Rows are points. The points of each table are mixes of a few directions, plus a little noise. Count the directions of each table, and those that both share. Where both have some left over, give the other angles between the two spaces (their principal angles), to ten degrees, smallest first.
(in the rows, 128 means zero)

First (7 x 2):
[[154 140]
 [196 158]
 [174 151]
 [121 123]
 [117 123]
 [ 54  96]
 [ 80 105]]
Second (7 x 2):
[[ 65 100]
 [207 163]
 [176 149]
 [140 133]
 [ 94 113]
 [ 99 115]
 [115 123]]
Directions: first 1, second 1, shared 1

First (6 x 4):
[[154  89  73 176]
 [ 86 170 158 106]
 [ 97 171  63 132]
 [149 102 180 116]
 [141 138 176  78]
 [141  98 118 160]]
Second (8 x 4):
[[140 139 159 122]
 [ 77  62 176  46]
 [144 145 153 129]
 [132 131 140 124]
 [153 163  91 177]
 [120 113 178  89]
 [141 150  64 181]
 [116 121  62 157]]
Directions: first 3, second 2, shared 1; angles 90

First (9 x 8):
[[127 126 138 107 117 129 119 125]
 [108 143 141  67 160 151 136  72]
 [133  88  77 124 142 142 121 188]
 [168 148 153 125   7 112 186 177]
 [101 153 122  93 198 166 163  56]
 [117 112 142 135 145 110  65 123]
 [128 155 118 137 139 147 190 107]
 [130 126 155 183 116  88  72 132]
 [139 105 108 182 124 108 101 176]]
Second (8 x 8):
[[123 131 145 138 131 115 104 114]
 [110 107  89 183 212 128  91 129]
 [125 115  91 128 158 148 145 145]
 [144 141 137 137  83 121 157 141]
 [117 145 189 183 130  75  47  83]
 [142 124 104  30  82 177 211 157]
 [143 146 154 162  85 104 134 131]
 [119 116 115  63 141 157 135 122]]
Directions: first 4, second 3, shared 3

First (10 x 11):
[[112 154 134 114 122 182 118 137 163  79  72]
 [141 155 129 113 204 220 152  71 101 133  67]
 [195 154 162 104 112 120 124 132 210  91 160]
 [155  93 162 166 117 139 113 158 119 216 178]
 [ 58 116 124  88  76 146  83 121 110 135 115]
 [126 149 118 128 154 154 143 120 131  93  86]
 [118  70 147 146 177  97 142 126  55 202 160]
 [103 127  86 155 122  60 150 149 118  87 123]
 [153 151  76 149  51  31 129 140 163 106 193]
 [117 110 144 116 145 128 126 126 112 138 128]]
Second (11 x 11):
[[140 160  87 190 165 172 123 109 116 171 163]
 [125  91 152 112 103 113 134 121 112 113 134]
 [146 166  91 158 167 144 131 118 119 188 136]
 [142 137 137 102 121 108 143 147 145 121  88]
 [215  75 184  76  65  73 221 140 114 110  37]
 [ 86 121 122 159 133 161  88 116 129 101 182]
 [ 59 103 136  65 134  75  82 121  95 174 166]
 [184  89 176  78  78  81 190 144 128  97  55]
 [136 164  87 193 164 178 120 112 125 157 161]
 [ 67 160 111 140 150 158  69 142 166  89 157]
 [108 141 129 135 128 145 108 140 156  86 130]]
Directions: first 6, second 4, shared 2; angles 70, 80

First (8 x 12):
[[135  65 134  29  68  80 115  38 116 152 156 134]
 [139 161 122 114 130 144 149 193 110 110 125 154]
 [127 167 124 180 162 157 140 191 131 112 113 130]
 [110 160 131 249 189 164 122 164 158 122 101  96]
 [123 118 129 142 130 126 120 108 135 136 128 116]
 [144 124 124  49  93 115 142 140 103 122 142 160]
 [128 133 127 132 132 131 130 137 127 126 127 130]
 [118  91 134 134 118 108 108  60 144 148 134 103]]
Second (9 x 12):
[[122 138 127 128  84 102 152 136  86 138 135 142]
 [132 117 144 116 133 140 107  86 146 129 133 118]
 [134 113 147 114 138 145 101  76 153 128 133 115]
 [118 152 102 147  95  94 175 201  75 132 124 151]
 [135 108 164 101 111 140  95  34 143 137 144 114]
 [121 152  81 163 159 118 166 246 118 114 106 143]
 [123 147  81 163 183 132 154 245 140 109 102 136]
 [132 118 140 119 141 142 108  96 150 127 130 118]
 [135 108 165 100 108 139  95  32 141 138 145 115]]
Directions: first 2, second 2, shared 0; angles 30, 60

First (10 x 18):
[[ 79  46 130 173 173 106 102 109 170  67 120 140 105 114 106  43 168 194]
 [113 128 148 109 122 147 117 124 141  89 146 125 163 110  74 152  92 120]
 [134 128 126 145 157 117 141 144 157  57 117 125  82 120 126  79 152 149]
 [119 119 109 151 128 135 131 114 112 205 102 139 137 145 163 139 158 130]
 [132 157 145 102 121 150 133 138 141  75 142 120 148 111  80 158  90 107]
 [197 149 136  81 100  57 128 162  96 100 185 103  59 140 183  86 101 118]
 [118  99 135 124 123 112 109 118 124 132 146 129 134 127 125 114 121 140]
 [134 151 111 127 101 150 136 115  88 249 110 135 165 151 166 191 132  97]
 [154 161 122 114 111 129 141 138 107 161 128 123 124 139 154 153 122 104]
 [101 141 119 153 143 178 143 118 146 144  86 140 163 123 102 165 145 121]]
Second (9 x 18):
[[187 180  96 137 130 139 179 144 131 179 102 174  41 149 202 158 136  46]
 [122 128 118 145 135 139 135 123 133 148 109 137 127 131 136 134 144 125]
 [130 130 127 128 128 129 130 129 128 129 126 129 126 129 130 129 130 126]
 [180 153 147  75 101  91 128 154 116  79 185 116  88 123 135 121  74  96]
 [140 141 114 139 133 138 144 130 131 153 111 145 106 135 150 138 139 107]
 [108 119 121 150 139 143 128 116 133 148 104 133 143 130 125 132 150 141]
 [109 121 116 153 140 146 132 117 134 156  99 138 138 131 131 134 153 136]
 [ 92 104 130 146 138 138 114 113 132 131 114 120 167 123 104 122 147 162]
 [ 87  78 184  79 108  88  61 123 117  26 200  59 212  99  38  86  82 214]]
Directions: first 4, second 2, shared 1; angles 30

First (9 x 24):
[[111 107  59 182 177 133 104 191 213 230 126 183 136 109  57 113 144 103
  161 193 138 120 133 108]
 [158 102  68 118 124 162 110 144 204 140 130 138 137  74  63 132 117 160
   99 118 102 139  49  98]
 [130 133 145 119 119 125 133 115 108 108 129 118 126 135 145 130 125 131
  123 117 128 130 131 133]
 [101 137 139 157 151 105 129 145 113 164 127 145 126 157 142 118 143  96
  162 162 150 116 185 141]
 [175 114 111  76  87 164 127  98 151  65 131  96 131  80 107 145 103 182
   70  67  90 147  34 108]
 [ 86 147 160 166 156  92 136 142  87 165 125 144 124 178 165 115 150  82
  176 171 161 112 217 153]
 [ 91 132 120 179 170 104 123 167 137 200 125 164 128 156 123 112 150  85
  178 187 157 111 194 136]
 [131 154 203  89  90 113 153  72  35  43 130  82 117 162 206 139 119 137
  111  80 128 132 151 155]
 [170 127 147  67  76 153 138  77 107  37 131  82 126 102 144 146 102 177
   73  56  97 147  58 122]]
Second (11 x 24):
[[ 67 127 133 151 200 118 141 160 131 190  89 149 152 125 164 129 133  69
  179 174 168 106 186 137]
 [108 157 149  67 133 171 139 112 149  49  86  73 151  48 108 200 142 180
  111 144  96 145  67 138]
 [145 121 141 137  98 106 129 113 108 110 151 128 124 158 144  99 131 127
  120 103 122 126 135 134]
 [145 179 159 147  87 139 100 123  83  86 160 114  91 167  54 163 164 152
  120 154 100 134 172 152]
 [117  82 132 117 173 149 144 122  98 141  94 134 162 118 199 105  76  56
  117  51 159  93 140 118]
 [138  77  65 145 172 164 113 161 176 196 115 165 147  95 100 109  89  87
  117  96 142 109 103  92]
 [147 100  64 164 103  26 145 142 202 238 180 187  97 180 180  47 129 163
  167 183 163 166 101 100]
 [192 176 148 112  54 150 102  95  63  83 179 108  54 176  62 176 117 187
   83 104 104 158 139 127]
 [134 118 159 146  82 115 121 111 117  50 149 106 156 137 121  83 172 123
  112 104  86 111 123 157]
 [ 91 159 168 105 136 150 134 121 128  56  95  83 160  82 112 171 167 142
  133 156  98 124 120 158]
 [121 110  89 121 173 120 142 145 156 213 111 159 119 120 164 130  87 119
  145 140 172 139 120  98]]
Directions: first 2, second 6, shared 2

First (9 x 32):
[[121 137 165 111 111 134 128 123 108 137 158 149 130  94 131 112 138 146
  122 110 125 116 107 135 149 137 139 124 139 114  94 134]
 [146 120  30 139 158  59 111 163 179 129  46  82 128 190 117 155  96  77
  144 147 138 169 193 104  48  91  73 118 103 166 191 123]
 [136 130 197 111 111 168 144  96  93 144 206 172 117  61 140 121 170 168
  114  91 136  92  93 131 207 173 180 153 143  97 105 124]
 [106 130  95 126 146 118 118 125 140 123  75  98 122 169 132 139 130 115
  130 169 123 148 171 104  94  94 105 124 128 128 122 115]
 [173 119 125 137 115 104 134 156 136 138 168 152 138  98 114 123 103 119
  133  73 141 120  96 156 138 161 132 129 114 150 174 146]
 [127 117  63 143 164 116 123 127 160 117  65  88 117 188 131 160 126 100
  134 172 133 154 185  98  92 103 107 139 116 141 172 107]
 [159 123 187 125 111 164 150 109 104 143 219 177 122  58 132 124 155 158
  118  72 141  92  77 145 209 190 183 157 135 112 141 131]
 [ 77 156 108  83 118  65  92 143 126 139  54 101 133 150 130 108 120 119
  128 161 110 158 183  95  52  53  68  86 141 121  43 128]
 [105 120 182 175 119 226 149 111 106  82 162 135 145 139 122 107 110 150
  126 157 106 103  48 185 165 150 164 124 133 120 113 143]]
Second (10 x 32):
[[145 133 132 128 127 125 129 137 110 125 122 126 140 130 125 119 121 122
  132 130 145 136 119 138 109 111 122 124 126 115 121 126]
 [ 98 117 122 128 130 134 125 112 160 133 139 133 106 125 135 144 140 139
  120 123  97 114 144 111 163 158 140 135 133 152 141 131]
 [209 154 145 128 122 113 135 172  42 115  99 116 185 137 109  85  94  99
  150 142 212 166  84 174  35  46  97 110 115  64  92 121]
 [126 127 127 128 128 129 127 127 130 128 128 129 127 128 129 129 129 128
  128 128 126 127 129 127 130 130 129 129 128 130 129 128]
 [ 64 107 114 129 133 140 122  93 196 138 150 138  83 121 143 162 155 151
  112 117  62  99 162  92 201 192 153 141 138 178 156 134]
 [235 163 150 128 120 109 137 186  16 112  91 112 202 139 104  73  84  89
  156 146 236 177  71 188   7  21  87 106 111  46  82 118]
 [132 129 129 128 128 128 129 130 125 127 126 128 131 128 127 126 126 127
  129 129 132 130 126 130 124 124 127 127 127 124 127 128]
 [171 142 137 128 125 121 131 152  82 122 113 121 158 132 118 106 109 112
  139 135 172 148 104 152  78  84 111 118 121  94 109 124]
 [ 37  98 109 129 135 144 120  78 225 142 160 142  64 118 149 176 166 161
  104 112  34  86 177  77 233 220 163 147 142 200 168 136]
 [ 65 107 115 129 133 140 123  94 195 138 150 138  84 121 143 161 154 151
  111 117  64  99 162  92 200 191 152 141 138 177 156 134]]
Directions: first 4, second 1, shared 0; angles 60

First (11 x 32):
[[116  95 140 166 132 148 111 120 158 130 151 127 148 115 152 134 133 168
  113 129 134 127 144 124 128 117  87 119 136  90 111 161]
 [115 127 112 123 156 115 109 112 113 129 149 128 113 105 165 156  84 127
  167 145 133 120 129 133 150 116 129 143 122 120 168 114]
 [160  60  96  97  97 128  66 172 151 115 120 120 135 153  91  85 226 219
  106  88  82 191 120 134  79 146 136  23 144 114  26 204]
 [140 141 123 129 120 128 124 126 125 140 125 149 120 127 129 126 108 129
  141 130 123 118 138 146 144 128 144 115 112 107 136 118]
 [126 155 121  84 135 104 153 133  96 116 108 107 113 144 103 127 132  79
  135 129 130 134 101 115 117 140 155 161 131 191 150  95]
 [142 181 154 142 138 134 186 141 115 115  99 143 125 102 114 125 143  58
  115 115 139 126 108 114 115 121 153 150 152 167 119 106]
 [127 174 141  92 119 113 186 134 101 119  92 106 123 161  80 116 141  54
  110 127 138 122 101 109 112 147 153 179 129 206 148  83]
 [123 118 126 129 113 130 117 117 136 142 135 128 133 149 127 126 111 148
  127 138 129 114 144 139 142 134 117 128 108 107 142 126]
 [129 146 139 162 137 140 135 116 133 139 136 155 126  99 154 141  93 119
  140 136 137 106 143 139 152 112 127 132 122  94 144 119]
 [112  90 127 148 139 137 101 121 147 126 154 118 140 117 155 139 131 169
  125 132 130 135 137 122 127 119  93 121 136 102 119 158]
 [119 121 129 135 124 131 122 115 134 138 138 127 132 136 137 134 106 138
  130 139 133 114 141 134 142 128 114 137 115 111 146 124]]
Second (9 x 32):
[[116 114 125 116 124 123 122 122 128 128 134 111 133 147 124 130 127 137
  124 135 130 128 128 123 128 136 115 142 122 135 137 128]
 [121 119 126 121 125 126 124 123 128 128 131 117 131 140 126 129 127 134
  126 132 128 128 129 127 128 133 120 136 125 132 135 127]
 [164 170 138 162 140 142 147 146 124 127 111 182 116  71 139 125 132 101
  140 108 122 131 125 141 130 108 166  91 146 106  97 129]
 [ 52  41 106  56 103  97  88  90 134 131 164  15 156 249 104 132 120 186
  104 170 140 122 132 100 123 170  47 206  92 175 194 125]
 [ 93  88 118  96 116 114 110 111 130 129 145  76 142 185 117 129 123 154
  117 147 133 124 130 115 127 148  91 164 111 150 159 126]
 [176 183 141 172 144 148 152 150 125 127 106 199 110  52 143 125 132  91
  143 101 121 132 126 145 131 101 179  79 150  99  86 131]
 [154 158 134 153 137 139 141 141 127 126 116 166 119  88 137 126 131 108
  136 115 124 130 126 137 130 114 154 102 139 112 105 129]
 [140 143 131 138 132 131 135 134 127 128 122 144 123 109 131 127 129 120
  132 122 126 129 127 133 129 122 141 117 133 121 117 128]
 [138 138 131 137 131 132 133 133 127 127 124 143 126 112 131 127 129 121
  130 122 127 129 128 132 128 123 139 117 134 121 120 128]]
Directions: first 5, second 1, shared 1

First (10 x 32):
[[129 166 120  99 166 117  94 140 136 101 125 129 144 119 131 108 116 135
  103 151 130 121 125 116 156 115 155 108 131 123 139 127]
 [126  96 130 151  91 144 158 102 105 157 116 121 109 129 111 152 129 116
  162 122 128 120 127 124 105 129 104 142 133 128 134 137]
 [130 157 138 110 179  97  96 193 190  84 176 148 162 145 180  85 150 153
   61  98 120 172 140 168 147 151 154 124 105 139  81  97]
 [127 103 126 145  94 145 153  97  99 156 109 119 108 124 105 153 123 115
  164 133 131 112 124 115 110 123 108 136 137 125 144 141]
 [127  96 124 149  83 152 160  82  85 165  98 115 100 120  93 162 118 110
  179 140 132 102 121 106 106 117 102 137 142 123 154 148]
 [126  87 129 158  77 151 168  88  92 168 106 118 100 126 101 163 126 111
  178 126 130 112 124 117  99 126  96 144 138 126 143 144]
 [129 171 118  94 170 116  89 140 135  98 122 129 145 116 130 106 113 136
  101 157 131 118 123 112 160 112 159 105 132 122 143 128]
 [130 143 147 123 172  94 107 209 208  87 197 154 166 158 197  82 167 157
   53  71 115 194 147 192 135 169 146 136  94 147  56  86]
 [129 165 117  98 160 121  96 129 126 106 115 126 138 115 122 114 110 132
  112 160 132 112 122 107 156 109 154 106 135 120 150 133]
 [127  95 130 152  88 145 159 100 103 159 114 121 107 128 110 154 129 116
  165 123 129 118 126 122 104 129 103 142 134 128 136 139]]
Second (11 x 32):
[[114 139 106  92 137  97 120 125  93  77 105 144 157 105 130 100  98 122
  119 122 160 106 122 112 174  97 116 108 140 112 126 116]
 [ 91 130 133 134 107 161 137 135 154 158 126  90 101 128 105 144 123 114
  131 110 111 141 117 146 100 151 135 120 124 128 136 115]
 [ 99 112 149 141  93 151 168 152 141 129 127 107 116 126 114 130 133 105
  134  83 120 150 135 133 100 157 103 136 127 133 119 117]
 [108  68 121 157  58 141 182  90  84 160 105 122 106 123 107 158 119 104
  180  92 144 115 120 135 104 126  75 143 136 121 123 125]
 [174 129 159 146 151 117 134 157 146 111 158 154 144 148 157 114 169 144
  113 133 112 151 160 114 120 146 127 154 121 150 110 148]
 [156 154 149 129 167 126 106 159 165 116 154 137 137 141 149 115 154 146
   99 147 108 148 144 123 126 144 154 134 119 144 123 139]
 [ 78 183 131  78 155 131 108 183 163  72 121 101 147 105 120  87 101 113
   80 105 126 143 123 124 154 138 152  91 130 120 132  99]
 [177 145 135 136 171 115  96 131 146 133 153 150 135 147 153 126 154 157
  113 171 114 132 139 124 132 127 158 140 120 140 129 149]
 [172 124 114 133 152 105 103  97 106 139 133 157 137 138 146 136 137 151
  136 170 137 109 128 123 144 102 140 136 128 128 131 148]
 [130 149 102  83 154  83 105 125  88  65 107 158 169 106 141  91  97 131
  111 136 164 100 124 104 191  84 125 106 142 112 127 120]
 [107  74 111 179  62 179 147  55 121 249 117  88  60 144  89 207 126 121
  192 136 112 115  98 169  62 135 125 140 123 123 152 131]]
Directions: first 2, second 4, shared 1; angles 40
